Every row gives one point. The last column is the point's height on a tilted bowl or saddle (a function of degree 2), plus a little noise. Count its main directions that bend up, bend down and stay straight.

Points:
-0.52	1.13	1.46
-1.66	-0.73	0.88
-3.63	-1.90	2.94
0.80	-0.40	0.77
-0.24	-1.45	0.53
-1.79	-0.28	1.07
-1.23	-0.98	0.65
-0.44	-1.22	0.48
-3.05	-0.66	2.11
2.53	0.22	2.33
Directions: 2 up, 0 down, 0 straight

Points:
1.61	0.07	1.58	0.62
-1.95	0.34	0.71	2.01
-2.85	-1.49	-2.84	1.10
-1.84	0.83	-3.84	-0.53
-0.18	-1.93	0.02	1.13
1.48	0.35	1.36	0.33
0.41	0.12	1.16	0.72
-3.31	1.27	-0.52	4.05
-1.84	0.13	2.04	1.71
-0.82	-0.73	-0.17	0.85
-1.76	0.95	0.82	2.03
0.49	-0.54	-0.62	-0.25
-0.80	2.45	-1.06	0.53
-2.92	-0.93	-1.33	1.82
-1.17	1.18	-1.53	0.46
-0.02	-0.77	2.61	1.51
2.32	-1.60	1.07	1.82
-0.30	-2.45	-0.24	1.40
Directions: 1 up, 1 down, 1 straight

Points, 25 rows:
-0.35	1.53	-0.56	-1.73	0.93
0.87	1.35	-2.85	-0.73	0.04
0.20	0.63	1.10	1.29	0.34
0.73	0.98	-0.90	-2.79	0.45
0.33	1.50	0.26	1.78	0.58
1.90	-3.37	-0.99	-0.66	-1.38
-2.59	-1.23	-0.55	1.93	2.28
0.44	-0.41	-0.17	-3.45	1.07
1.26	0.32	-0.25	0.48	-0.26
-1.88	0.21	0.59	2.03	1.40
0.05	0.45	-0.68	-0.48	0.21
1.31	-1.81	-1.65	1.95	-0.16
-0.39	-2.87	-0.35	0.52	-0.10
0.33	-0.15	0.74	-1.03	0.18
-1.78	1.14	0.55	-0.93	1.88
-4.23	1.92	-2.03	0.07	6.24
-2.02	-0.67	2.57	1.90	1.07
1.69	2.79	0.17	-1.84	0.25
3.27	-3.21	0.90	-0.55	-0.69
1.11	0.39	-1.85	-0.97	-0.41
-0.04	-1.12	2.98	-0.04	0.61
-0.51	2.23	-0.46	-2.16	1.32
0.17	-1.00	1.98	-1.24	0.59
-0.42	2.67	1.47	-1.10	1.15
0.09	-0.80	2.07	-0.81	0.46
Directions: 2 up, 0 down, 2 straight
